Rows are points. Each copy is the shape, with its points in the same order, stretched, turned, moved and blurred by noise. Say if it was mirrored as well.
In the rows, 128 means zero.

Shape (5 x 2)
[[196  96]
 [ 66 144]
 [143  98]
 [117 187]
 [163 150]]
Copy 1 (5 x 2)
[[ 93 209]
 [111  52]
 [ 95 161]
 [144  95]
 [148 172]]
Copy 1 is: mirrored
Copy 2 (5 x 2)
[[ 45  48]
 [193 152]
 [109  63]
 [120 175]
 [ 77 125]]
Copy 2 is: mirrored
Copy 3 (5 x 2)
[[174 115]
 [ 45 108]
 [112 101]
 [110 173]
 [151 154]]
Copy 3 is: only turned
Copy 4 (5 x 2)
[[186 157]
 [ 72 126]
 [139 134]
 [103 191]
 [148 188]]
Copy 4 is: only turned

Shape (9 x 3)
[[161 134 146]
 [142 146 138]
 [107 114 162]
 [ 87 147 114]
 [163 148 149]
 [149 143   7]
 [107 102 130]
 [ 99 109  35]
 [161 143 162]]
Copy 1 (9 x 3)
[[163 127 131]
 [148 126 133]
 [143 169 143]
 [108 144 128]
 [163 119 139]
 [117  87  42]
 [136 166 117]
 [102 137  55]
 [166 126 146]]
Copy 1 is: mirrored
Copy 2 (9 x 3)
[[101 154 123]
 [110 138 107]
 [157 134 130]
 [156  94  94]
 [ 95 159 109]
 [ 44  50 114]
 [149 112 131]
 [109  45 126]
 [100 169 114]]
Copy 2 is: mirrored
Copy 3 (9 x 3)
[[ 48 125 121]
 [ 73 144 114]
 [127 140 148]
 [148 166  85]
 [ 43 126  99]
 [133 109  18]
 [144 132 141]
 [194 105  58]
 [ 40 122 140]]
Copy 3 is: mirrored

Shape (10 x 4)
[[119 103 189 106]
 [113 110 181  88]
 [109 158  82 149]
 [179  88  70 138]
 [168 142 205 125]
 [141 167  40 114]
 [165 108  39 155]
 [149 114 186 115]
 [137 131 172  92]
 [151 156  69 100]]
Copy 1 (10 x 4)
[[141 178  95  79]
 [120 192 100  71]
 [ 98  96 160 132]
 [122 102 124 222]
 [147 121  32  70]
 [ 60  85 149 172]
 [110  76 154 233]
 [139 150  72  92]
 [117 156  79  78]
 [ 72 100 119 155]]
Copy 1 is: mirrored
Copy 2 (10 x 4)
[[194 127 181 103]
 [188 117 176  96]
 [ 88 149  77 145]
 [ 66  94 160 209]
 [237 172 176 152]
 [ 75  92  58 187]
 [ 37 105 126 220]
 [204 146 186 133]
 [198 124 159 129]
 [111  86  85 181]]
Copy 2 is: only turned
Copy 3 (10 x 4)
[[109 147 102 186]
 [ 85 152 106 188]
 [113 154 159  96]
 [150  52 139 112]
 [113 150  57 151]
 [ 67 111 160  73]
 [152  64 158  82]
 [112 138  85 165]
 [ 76 145  95 159]
 [ 63 108 137  94]]
Copy 3 is: mirrored
